Each point is reached from the start by the listed moves, each made once or not at all, plus a little noise. Is the number of moves made odd or even? Then give how often each move was made.

Moves:
(1): [ 36 -35 -37]
(2): [32 22 -3]
(3): [ 57 -15  77]
Start: [-9  3 -9]
Points:
[82 11 67] => even (0, 1, 1)
[ 23  28 -11] => odd (0, 1, 0)
[ 60  -9 -46] => even (1, 1, 0)

Moves:
(1): [ 21   1   0  -2 -18  -2  -4   1   6  23]
(2): [  3  19 -10   0  -8  -2  -4   8 -18  -1]
(3): [-14   8  37 -22  23  41  15  21 -11  16]
(4): [ 22   6  13  20   4  -4  15  15  -4 -11]
(5): [ 21  20 -14 -16  46 -11  -8 -17  17   3]
(6): [ 11  -8 -13   2   8  37  -9  -8  -4 -13]
(7): [  2  -8 -15 -23   9   1  38  15  -2 -15]
(8): [  1   3 -11  13   4  -8  -7  34   1  16]
(9): [-9 18 -3  9  2 21 11  2 24 12]
Start: [  3  25  -5  -5   6  11   1  -2 -32 -11]
Points:
[ 29  39 -18 -36  23  79  26  69 -60  15] => even (1, 1, 1, 0, 0, 1, 1, 1, 0)
[ 19  28 -42 -26  17  48  26  13 -54 -41] => odd (0, 1, 0, 0, 0, 1, 1, 0, 0)
[  4  95  -8 -21  75  51   6  46 -20  36] => odd (0, 1, 1, 0, 1, 0, 0, 1, 1)
[ 12  59  38  -7  26  46  26  43 -61  -8] => odd (0, 1, 1, 1, 0, 0, 0, 0, 0)
[ 29  19 -18 -31  -2   9  33  13 -28  -3] => even (1, 0, 0, 0, 0, 0, 1, 0, 0)
[  3  80  22  15  31  59  30  77 -36  21] => odd (0, 1, 1, 1, 0, 0, 0, 1, 1)

Moves:
(1): [ 25  -1  -4  11  -2 -18  10  -7   2  16   6  19  11 -13 -12 -25   3  -2]
(2): [ 15  41  11 -18  10  -6   7 -12   4 -19   9 -21 -10  24  18  -6 -20  -5]
(3): [ -7  -1  35 -13   1  -6   4  -8   7   7  -2  16   1  -7   1  14 -10 -10]
(4): [  5  17   6  20 -17  -2   6 -12  -5   0   5  -5  -5 -21  -5   0   1   8]
(5): [  1   7   4   0  24  11   5   2 -13  14   3  11 -20  -5   2 -19  10 -20]
(6): [ 11  11  13 -10 -19  34 -14  15   8  -3   3  26  32  -5  -3  -3  11  -9]
(7): [  2  -7  -6   9 -12  17  39   5   6 -11 -17  -8  15   5  11  12  -8 -18]
(8): [-13   3   8  -4   0 -10   1  33 -10   5   1  -9   9   2   1  -2  -2   9]
(9): [-15  16  -8  18  18  -6  -5  23  34   1 -10  -5  12 -22  17   8   0 -11]
(10): [ -9   6  -5  -4 -22   3   3   6  -3  29   2  19  -8   5  35  -9 -22   6]
(11): [ -6   0   9   5  -8  -2   1  -8   6  -9  38  14  11   3  -2 -13   5 -10]
(12): [-31   7  -6   6   1  -3  -3  17  12 -17 -14  26 -18   4  -8  -4 -23   5]
(13): [ -3  13   4  12   3  -6  -9  -8  -4  11  -9  12  18  35  -5 -12  -1 -15]
(14): [ 17   3  19  25   6  19   7  10   8  -2  15   3  -5  22   3   2 -11  11]
(15): [ 19 -15 -10  21   7  11 -20  -1 -10 -23  -4   5  -1 -12   0  -9 -34 -21]
(16): [ 19  11 -10  -1   5  -6  -6   0 -17   7   1  22   4   2  11  31   2   9]
(17): [ 13 -11  12   2 -25 -19   0   3   4 -16  -7   2 -12  10  34   2  40  -7]
(18): [ -2 -14  11  -1  16   4   3 -12  -2 -11  -3   1  22  -3  25  -8  -2  22]
Start: [-23 -11  -4 -10  -2  -5  34   3  16 -11 -16  12  -7  25 -34 -31  -5   8]
Points:
[-34  69  32  31  15  12  82  55  44   5  16  28  12  95  45 -69 -55 -44] => odd (0, 1, 0, 0, 1, 0, 1, 1, 1, 1, 1, 0, 1, 1, 0, 0, 0, 0)
[ 33  52  21  69  37   7  74  18 -13 -41 -23  68  11  65   5 -69 -91 -10] => even (1, 1, 0, 1, 1, 0, 1, 1, 0, 0, 0, 1, 1, 1, 1, 1, 0, 1)
[  9  51  85 -25 -38   6  42 -17  29 -37  34  55 -11  24  11 -55  31 -44] => odd (0, 1, 1, 1, 1, 1, 0, 0, 0, 0, 1, 0, 0, 0, 0, 0, 1, 0)
